Each row is a point. Two turns around zero, p and q, are shown by what they do to some points. Write where each new point lands after one turn and then the other. Backwards means that the second turn is done in reverse. Each puzzle has new turns, and all numbers are rounded.

Turn p:
-56	-9	14 -> 48	30	16
31	16	-26 -> -43	-7	1
17	29	1 -> -25	10	-20
8	-36	12 -> 21	-33	2
Turn q:
1	-19	37 -> 34	0	25
-9	-4	9 -> 8	-9	6
-25	15	-10 -> -17	-25	-4
-14	35	13 -> -25	-16	26
47	-27	-49 -> 1	50	-53
Where do these land?
p, then q: -42	-20	-24 -> 7	19	48
q, then p backwards: 44	31	18 -> -29	28	-40
q, then p: 17	24	-3 -> 11	27	-4
q, then p: 22	-12	1 -> -20	10	-12
p, then q backwards: -42	-24	7 -> 10	-28	39

Turn p:
-21	38	-17	31 -> 2	40	25	29
0	19	31	-23 -> -41	-13	0	4
-11	-7	-36	14 -> 30	24	10	-10
42	-42	-29	27 -> 66	-27	-6	-1
29	10	1	-16 -> -5	-29	18	-1
-38	-6	37	-47 -> -57	6	-29	-32
0	-13	13	14 -> 6	-2	-20	10
Turn q:
-7	-32	-19	-14 -> -23	-4	29	16
-5	-29	4	-51 -> -41	-33	24	-11
15	-25	13	14 -> -24	23	-9	4
12	66	-10	21 -> 65	10	-14	-23
-15	20	12	30 -> 23	4	-30	14
Where do these land?
p, then q: 29	44	-40	47 -> -5	46	-63	-22
q, then p: -23	7	10	-1 -> 25	0	-7	-6
q, then p: -1	-25	45	-25 -> 1	41	-12	-38
q, then p: 28	33	-20	-15 -> -25	-41	7	-11
q, then p: -5	-28	9	-4 -> -2	28	-11	2
p, then q: -27	-33	-4	-3 -> 19	-10	33	-18

Turn p:
-7	-19	6	12	-43	-5 -> 9	29	-23	0	15	28
-43	-2	25	29	-21	-30 -> 19	46	22	-26	-3	33
29	4	-60	-28	46	-5 -> -13	-74	-12	6	-37	-13
6	-5	-1	28	-14	33 -> 30	13	-14	22	13	-13
12	16	16	14	-15	-43 -> -21	28	14	13	-23	28
20	-15	-26	-8	44	14 -> 1	-37	-16	-3	-24	-36
-24	47	11	-11	-7	24 -> 6	-8	44	12	38	1
-31	-6	38	-19	-34	-6 -> -14	32	8	-26	39	21
37	-21	-9	-18	45	18 -> -18	-29	-24	0	-19	-50
Turn q:
24	-4	25	33	27	5 -> 2	42	-20	29	7	3
-26	3	-14	-23	-39	18 -> -5	-50	1	-19	-11	15
-13	30	-14	16	26	-41 -> 19	5	17	15	7	-54
-12	6	26	-24	-45	20 -> 23	-33	-14	-17	-18	38
-13	-5	16	-24	40	-1 -> 15	11	11	-7	46	5
-28	-22	-4	-15	-41	-34 -> 7	-23	-12	-54	-18	-19
-10	-6	-7	17	28	23 -> -20	1	-9	23	28	-2
67	-1	-13	47	48	13 -> -37	68	10	57	-4	-2
12	-1	-14	-27	-43	-3 -> -4	-19	17	-27	-36	16
Where do these land?
q, then p backwards: -43	-14	3	-33	28	19 -> -33	6	-5	-42	-23	30
p, then q: -35	-22	10	6	-3	8 -> 10	10	38	-1	4	16
q, then p: 29	-1	17	8	-21	55 -> 54	-3	-11	19	33	-11
p, then q: 29	34	-29	10	-41	-34 -> -31	-22	-48	40	-6	17
q, then p: 34	51	-32	29	-20	-24 -> 1	64	-3	20	-1	45
q, then p backwards: -3	-18	15	16	42	-9 -> 3	-13	33	3	-24	28
p, then q backwards: -5	-39	-10	-28	-4	22 -> -43	-30	13	7	-4	-2
p, then q backwards: -6	9	27	-7	19	-37 -> 32	-17	-30	-16	-8	-10

Turn p:
4	2	-16	-1	13	-14	-9	-10	-2 -> -19	-10	0	0	-3	-3	4	13	13
-2	18	-14	5	-13	1	14	-9	14 -> -14	12	9	6	22	5	-16	0	-1
13	-13	-5	-7	-31	-4	-7	9	-9 -> 22	-15	7	25	8	11	6	2	3
-13	-5	-5	-17	-15	2	-4	1	-14 -> 12	5	-3	20	5	-11	12	9	-2
0	19	-18	8	10	25	-11	-1	1 -> -17	-5	7	4	-8	-18	-24	5	-15
1	-43	0	-6	2	2	-6	-14	-12 -> 14	-23	-31	6	2	-11	15	-7	14
14	17	-4	-8	20	14	16	13	-10 -> -15	-7	11	-13	-1	-3	8	0	-33
-14	-20	-12	-3	8	-6	-11	1	28 -> -2	2	-31	0	-4	10	-13	19	11
17	12	76	-4	9	-4	11	3	-8 -> 37	13	26	-54	-10	2	23	-26	-2
-19	13	-1	33	-4	-14	8	7	12 -> -17	27	3	7	-10	19	-14	-16	10
Turn q:
21	19	2	-2	-8	13	-15	-22	0 -> 19	-8	-17	4	26	4	-16	9	1
-15	26	10	17	-1	-13	-27	19	-1 -> 15	-17	1	-19	-6	29	11	-17	19
-15	-24	4	18	11	12	6	26	-3 -> 7	14	15	-14	-24	-16	17	-16	-10
2	18	7	-5	-23	3	15	-25	-12 -> -12	0	2	-3	34	13	-17	4	-13
12	-10	-15	18	-18	-34	14	9	19 -> -18	-28	25	3	-18	-12	-23	-3	11
3	-2	22	4	-14	-16	-3	-15	-13 -> 5	-4	24	11	17	18	-3	2	-4
-7	-18	-14	2	28	12	-8	2	8 -> 7	14	-13	10	-14	-22	16	-10	8
0	5	-19	-7	12	16	-12	-9	-19 -> 8	26	-18	-2	9	-3	-3	2	15
-3	-22	-8	9	-1	-16	19	-11	24 -> -21	-14	13	21	-8	-22	-5	-12	-4
17	24	-10	-27	22	14	15	5	-6 -> -11	7	-28	-15	10	-9	10	34	5
-16	-16	21	-27	-6	10	-3	20	4 -> 0	10	-4	4	-25	18	15	6	-30
Where do these land?
q, then p: 22	-4	-4	20	6	-12	-19	3	-26 -> 16	-7	12	-31	-1	21	-16	8	-1
p, then q: 11	-19	24	10	-14	-16	4	-15	28 -> 11	-9	-38	20	-1	-20	0	13	-6
p, then q backwards: 10	-11	3	10	21	46	5	-1	-17 -> -5	-6	-2	20	-12	26	16	5	40
q, then p: -11	26	-18	-7	-13	24	0	31	9 -> 5	-8	-3	29	21	-17	5	35	-8
q, then p: 15	17	16	3	-7	-18	2	3	-19 -> 19	-2	-12	-20	-12	2	-1	2	-22
q, then p: 0	2	-2	11	22	-6	11	-9	1 -> -11	12	-11	-14	5	13	7	-1	7
p, then q: -33	-25	-12	0	-2	9	-11	-4	-4 -> -8	-12	2	-9	-6	-11	-25	-14	29
p, then q: -5	11	-19	-12	-9	-15	10	2	-15 -> -7	-4	12	-21	4	-8	21	-12	-3
p, then q backwards: -3	41	-2	-12	-18	-15	-10	-19	20 -> 25	-5	-7	3	-5	-17	13	-9	-45
p, then q: -2	4	-8	-16	14	23	-10	-5	31 -> 9	14	-8	-2	-28	18	-1	11	23
q, then p backwards: 12	-18	13	-4	-3	-11	22	3	-5 -> 6	28	-12	-12	1	2	-7	6	-11
q, then p: -16	-23	9	-4	2	-9	-5	11	-2 -> 10	11	15	4	12	-4	-4	-22	0
